Each wall is flat, endless, passes through zero and stands at right angles to its row. A trip goes straight from one point to another. List the walls that it crosses, first one first.

Walls:
(1): [1.45 0.19 0.59]
(2): [ 1.52 -2.40 -1.34]
(3): [ 0.44 -0.99  0.63]
(4): [-0.65 -1.90  2.22]
(5): [ 1.67  0.45 -2.55]
(6): [-1.10  0.61 -1.47]
(7): [-3.54  1.68  1.39]
(8): [ 0.84 -0.35 -0.77]
Trips:
[1.00 2.61 0.70] to [0.20 1.39 1.46] => 5, 4
[0.65 2.33 0.21] to [ 2.36  1.05 -0.79] => 8, 7, 6, 2
[ 1.73 -2.06 -1.83] to [ 1.80 -1.10  1.62] => 4, 5
[-0.30  1.86 -2.40] to [ 0.52 -0.17 -1.57] => 7, 2
[-0.11 -1.17 -4.86] to [ 1.37 -0.82  0.95] => 3, 1, 6, 4, 5

Walls:
(1): [-1.92  1.75 -1.65 -0.65 -0.93 -1.48  1.24  0.93 -3.65  1.13 -0.97  0.03
  1.62  1.73]
(2): [ 0.98  1.34 -0.86  2.60  2.87 -0.79  1.30 -0.69  2.48  1.05 -1.70 -2.45
 -2.79  0.46]
(3): [-1.58 -3.25  1.28  1.40  1.23  1.52  0.37 -1.77 -1.23  1.53 -1.19 -0.76
 -1.49 -3.53]
(4): [-0.02  1.48 -0.56  0.06  0.12 -0.11  0.77  1.60 -2.51 -0.43  0.69  2.24
  2.44  2.90]
(5): [-0.05  0.61  0.34  0.68 -1.35  2.92  1.81 -1.79  1.19  2.25  0.79  0.16
  3.40  0.17]
(6): [-0.58  0.85  0.34  1.45 -0.37 -0.59 -0.02 -3.34 -0.31 -1.01  1.59 -1.10
 -0.11  0.44]
(7): [ 0.40  0.67  0.61  0.47 -0.10 -0.35 -0.52 -0.66  0.31  0.34 -0.70  0.99
  0.35 -0.19]
(8): [-0.88 -0.14 -1.42  1.09  1.37 -2.11  1.99 -0.30  1.10 -1.34 -1.34  0.10
 -0.33  1.57]
(9): [ 0.73  0.50  3.27 -0.85 -2.04  1.28 -2.16  1.88  1.14 -0.04 -1.88  0.68
  0.43 -3.43]
(10): [-0.44 -0.34  0.44  1.58  0.04 -2.46 -2.70  0.54  1.15  0.87 -0.51 -0.79
  0.23 -1.31]
Trips:
[ 0.27 -0.39  0.93 -0.99 -1.96 -1.86 -0.90 -0.47 -1.29 -1.02  0.63 -1.87
 -1.80 -0.84] to [ 0.87 -1.25  0.26  0.02 -1.59  0.75 -0.84  3.90  1.11  0.70 -1.89 -1.78
 -2.17  0.95] => 6, 2, 3
[ 3.47 -0.29 -1.57 -2.86 -1.28 -1.22 -0.91 -1.53  1.37 -1.84 -3.16  1.11
  0.29 -0.41] to [ 2.83  1.13  1.40  1.43 -0.06 -1.30  2.15  2.67 -2.55  0.35 -0.41  1.15
  0.81  1.59] => 4, 1, 9
[-1.91  0.72 -0.98 -2.44 -2.05  0.66  1.33 -0.65  2.01  3.49 -0.27  0.65
  0.03 -0.64] to [ 1.05  0.82 -0.79 -1.46 -0.78  1.03  0.44 -3.05  0.94  1.31  0.64  3.37
 -0.35 -1.30] => 1, 6
[ 3.12 -1.82  2.80  3.03  1.47  1.01 -0.12  0.01  0.41 -2.20  1.13  0.07
  0.30 -3.47] to [-0.06 -0.12  0.04 -1.08 -1.15 -1.71 -3.80  1.95  2.03 -2.20  1.84  2.06
 -2.33 -1.48] => 2, 6, 3
[-0.50  1.06  1.17 -1.62  0.84 -0.76  0.96 -0.23  2.29 -3.02  1.06 -1.75
  0.26  1.27] to [ 2.77 -0.16  0.09  0.23  0.29 -0.91  1.13 -1.31  0.40  0.08  0.42 -0.21
  0.27 -0.14] => 5, 7

Walls:
(1): [-0.35 -0.30  0.10  0.66 -0.48  0.86 -2.01 -0.18 -0.84 -1.92  1.82 -2.18
  3.54  0.24 -1.26  4.37 -0.16 -0.98 -2.98 -0.65 -4.05 -1.70 -0.70  2.01
  0.17 -0.73 -0.53  1.39  0.80  2.33  2.05  1.07 -1.00  0.55  0.66  1.08
  2.69 -0.78 -2.24 -1.00  0.58 -0.55  2.22 -1.97  1.41 -0.46  0.02  0.98]
(2): [-1.66  2.93  0.91  1.01 -0.52  0.22  1.09  0.37  0.63 -0.76 -0.10  0.59
  1.68 -0.37 -1.26 -0.57  0.79  1.24  0.31  0.59 -0.72 -0.65  2.09 -1.18
  2.03  0.02 -0.47 -0.37  0.49  1.77  0.26  0.08 -2.29 -1.46 -0.01  1.04
 -0.05  0.49  0.69 -0.94 -0.90 -0.06  1.28 -0.95 -0.25  3.10  0.58  0.19]
(3): [-0.09  1.70 -0.38 -2.38  1.46  2.41  0.22  1.45  1.75  0.43  0.76  1.12
 -0.06  1.07  2.15  0.33 -0.25 -0.74 -2.26  1.02  0.97  1.02 -1.82  0.42
  0.24 -0.91  2.05  0.56 -2.11 -0.62 -2.51 -1.13 -0.23 -0.35  1.74 -0.48
  2.90 -0.68 -1.48  0.07  1.47  3.23  0.17  0.54 -0.66  0.03  2.20 -0.59]
(4): [-2.54 -2.11  1.18  2.76  0.99  0.62 -2.25  2.49  0.77  0.33  0.21 -2.35
  0.94  1.12 -1.20  1.71 -0.84  3.63  0.48  2.43 -0.46  2.72 -2.85  0.01
  0.53  1.52 -1.10  1.07  2.52 -1.94  3.61  1.05 -0.85 -1.38  2.76 -0.99
 -3.02  0.55  0.67  1.69 -0.24  0.67 -2.35 -0.34 -2.49  2.32  3.14 -0.42]
(5): [-0.93 -3.39 -1.05  1.23  1.31 -1.10 -2.37  1.58 -1.90  1.23 -2.24  1.04
  0.82  0.34  0.64  0.15 -2.98 -1.12 -2.52  0.11  1.22 -0.74 -0.17 -1.95
 -0.64 -0.39  0.09 -0.81 -0.38 -0.02 -1.44 -1.01  0.14 -1.93 -1.29  0.34
 -0.91  0.24  0.22  2.02 -2.16 -0.78  2.32  0.85 -1.19 -1.06 -0.25  1.54]
(6): [ 0.72  1.09  1.10 -1.02  0.62 -2.49 -0.89 -0.97  2.47 -0.59  0.04  0.48
  1.21  0.10  0.38  1.94 -0.13  0.13  1.35 -0.23  2.74 -1.16  2.76 -1.98
  1.04  3.39 -0.56  0.72 -2.26 -1.65  0.75  0.94  1.15 -0.05  2.04  0.39
  0.23  1.38  1.41 -2.31  1.03  3.05  1.23  1.44 -0.45  0.79  0.27 -0.48]
(7): [-0.16  2.99  0.04  0.32  0.17  1.82 -0.92 -1.79  0.65  2.13 -2.80  0.83
  2.83 -0.13 -1.98  0.73 -0.82 -1.32 -1.00  1.42  0.80 -1.75  1.09  1.24
 -0.76  1.51 -0.21 -0.21 -2.07 -3.04 -1.58  0.14  4.47 -3.68  2.44 -0.45
 -1.01 -0.11 -0.35  2.76  2.17  5.61 -1.03  0.44  2.15  1.34 -0.68 -0.47]
Trips:
[ 0.65 -2.99  1.80  0.83  0.00 -2.41 -0.27 -0.68  0.71  0.58  1.39  4.65
 -1.15 -0.18 -0.65  1.17 -0.05 -0.15 -0.59 -2.87 -0.40  2.40  1.89  1.70
  0.46 -0.77 -1.99 -0.31 -1.22  1.52  0.72  2.63  0.68  1.22 -0.81  1.28
  0.54  1.60 -1.84 -1.56 -0.42 -1.66 -1.42  3.57 -0.29 -1.51 -1.60 -0.01] to [ 4.60  0.99 -0.13  4.74  0.48 -1.34  0.22 -3.85 -0.12 -1.66  2.47 -1.18
  0.36 -0.74 -0.94  0.63 -0.11 -1.86  2.67 -1.77 -1.31 -0.59  0.68 -0.82
 -1.29 -1.03 -0.65  2.37 -0.99  0.36  0.36  1.47 -4.81  0.68  0.13  1.48
 -1.41  0.26  0.52  0.47 -2.81  0.81 -1.84 -0.45 -0.20  3.26 -2.44 -1.22] => 5, 2
[-1.10  0.23 -1.04  1.27 -0.92  0.34 -0.90  1.10 -0.84  2.08 -0.01  1.20
  1.17 -0.62 -0.95 -1.05  0.37 -0.94 -1.42  0.59  0.73 -2.30 -0.78  1.12
 -2.75  0.21 -1.61  0.17 -0.23 -0.07  0.12 -3.14  0.02  1.72 -0.31  2.53
 -1.63  0.75  0.41  0.09  0.58 -2.59  0.95  0.49  3.37  1.62 -1.34  2.14] to [ 1.34  2.22 -0.59 -2.43 -0.21 -1.34  0.47  1.66  1.29 -0.53 -2.22  0.08
 -2.45  0.96  2.32 -2.37 -0.54 -1.31  2.37  0.34 -0.32  0.61 -1.81 -0.97
  1.26 -0.07  0.24 -1.59 -3.21  2.77 -3.46 -1.84 -1.23  3.51 -3.34 -0.07
 -3.48  2.97  0.50  0.89  0.75 -0.73  1.28 -1.20  0.80 -0.59  0.06 -0.05] => 1, 7, 2, 3
[ 1.63 -1.47 -1.12 -1.46 -0.84  0.05  0.45 -1.98 -0.65 -0.11 -1.93 -0.06
 -2.52 -1.23 -1.49 -0.64 -0.83  1.14  1.46 -0.28 -2.09  2.30  2.76  2.67
  1.00  0.73 -0.09  1.10 -0.26 -1.76  2.61  3.09  0.01 -0.33 -1.11 -1.34
 -0.50  3.13 -1.54 -3.56 -1.51  0.78  0.15  0.02 -0.48 -0.78  1.51  0.26] to [ 1.04  0.77 -1.84  2.89  2.14  0.87 -0.86 -1.45  1.34 -1.12 -0.31  0.39
 -2.38 -0.26 -0.93 -0.60  0.75 -0.49  0.06  0.48  2.82  0.94 -0.98 -0.45
 -0.52  0.36  0.46 -0.82 -2.18  0.71  1.41  0.84  1.51 -0.01 -1.32  4.70
  1.27 -1.44 -1.07  1.30 -3.33  2.28 -0.48  0.11  1.76 -0.51  0.55  1.23] => 4, 7, 5, 3
